Each row of a before or after table is a point. The points were changed in one or more steps. Then noise was added and the rows were shuffled. The steps act on how far a point lies along the listed directions, d1 being the first. Write out the steps. A step turns or swaps two directions, mirrors them in a line or flattens them onto one, adds a multiple of one to another, or multiplies one. Angles are multiples of 10 degrees, from the lower direction toward the higher: turns from -170 to 170, lines from 10 to 170 but not 90. Use the fewest steps. Two steps may share a direction if one is a turn and the other turns, adds or multiplies; they go together, in the order done. Otherwise the lowest direction goes first.

Directions:
(1): [-25  37]
(2): [37 25]
Before, 13 rows:
[[-61 -51]
 [ 33 -37]
 [-11  54]
 [ -4   7]
 [ 15 -19]
 [  8   7]
 [ -7 -17]
 [-46  -8]
 [ -3  54]
 [ 24  -3]
 [-55 -44]
 [-28  29]
 [-33   7]]
After:
[[ 17  37]
 [-23 -43]
 [-61  37]
 [ 50  21]
 [  8  -5]
 [ 47  29]
 [  5 -22]
 [  5   5]
 [-13 -21]
 [-18   1]
 [-24  41]
 [-68  40]
 [ -5  33]]
Steps: turn d1 and d2 by 70 degrees

Directions:
(1): [ -5  50 -42  -9  40 -12]
(2): [-26 -56 -35  -3  32   1]
(3): [-52  14 -28   4 -49   7]
(4): [-44   4  42 -34  16 -31]
Before:
[[-11  12  13 -14  -6 -32]
 [ -9 -10  -6   8  12   5]
 [ 33 -39  24  20  -8   5]
 [-78 -11  22 -25  -6 -24]
 [ 31 -26  30  16 -11  12]
 [ 17  -8  32   5  10   4]
 [-42 -12 -11  15 -73   5]
 [ 25 -12 -17   4  25  -4]
 [-23  -5 -14  -2   5 -13]
 [-15 -12 -16  -1  49  -6]
 [  4  18  40 -22  46 -28]]
After:
[[-15  11   8 -16   0 -36]
 [ 37   7 -31   8  27  -1]
 [-59 -49  41   5 -95   0]
 [ -4  34 -32  -1  58 -10]
 [ -5  -1  -6  10  10   4]
 [-83 -10  47 -34 -15 -32]
 [ 14  32   6 -17  60 -24]
 [-25  14 -15  -6   9 -19]
 [ 44 -82  55  34 -48  22]
 [ 23 -33  36  14  -6  16]
 [ 42 -74  56  30 -45  28]]
Steps: multiply d1 by 2.5; multiply d2 by 0.4; add 0.5 times d3 to d4

Directions:
(1): [-39   2 -63 -28 -15  -3  12   9 -52  -1 -41]
(2): [  0  24  28  24 -24  12  20  22  33 -13 -80]
(3): [ 68  14 -42  -2 -40 -35 -19   0  16  33  -8]
(4): [ 16 -45  53 -32 -26  12 -21  -7 -41  37 -25]
Before:
[[ 23   3 -21  -1  -9  -6  -7 -16   3  12  20]
 [ -9  -6  24   3   6  20  -8 -14  -3   0  17]
 [-20  12  -7   6   0  -4  26  17  17 -21 -49]
 [-30   0 -16   2  23   6  10  -7   2 -19  41]
 [ 53 -16  29  -1 -25 -17 -29  -8  13  28  20]
 [ -2 -18   3  -6  -7  -1   4  11  15  11  -8]
 [  3  -2 -18  -9 -15  -4 -14   4  -9  13 -22]
 [-31  21 -17   2  19  -2  11  -5   2 -20  16]
 [ 19 -16   5   1 -12  -6 -22  10   5  22  23]
 [ -3  26  25  27  21   4   6   7  42 -18  15]
 [ 32  13  -1  19  23 -16   0  -7  37 -11  47]
 [  2 -18  12 -12  10  18  -3 -13 -12   3  19]
 [ 15   7 -37  -7 -22 -22 -12  -4  -8   2 -10]]
After, 13 rows:
[[ -4 -38  65  -5  10  12 -19 -11  -9   4  36]
 [ -5 -12 -12  -5  23  10  -1 -15  -7  -7  51]
 [ -5 -30  18  -6   7  10 -21   9  -9  13  41]
 [ 56 -18  13  -3   4 -20 -21 -16   9  24  51]
 [-11 -15  10  -2  -2   0   8  17  18   0 -13]
 [ -3 -20  -3 -25 -19  -6 -19  -9 -36   6 -12]
 [ 11  22 -41  -9 -12 -21  -6  -6   1   8  13]
 [ 37  30  18  22 -12 -11   0   9  48   5 -11]
 [-21  -9   2 -11  -1  11  -8   5 -13   4 -25]
 [ 16   1 -52  -9   4 -27 -13 -16   1  11  64]
 [  8 -22   4 -16  -4   8 -16 -25 -25  19  29]
 [ -9  11   0  12  12  10  -4 -12  13  -3  31]
 [  4  26   2  13 -28  -5  30  26  35 -14 -95]]
Steps: multiply d2 by 2; turn d3 and d4 by 90 degrees
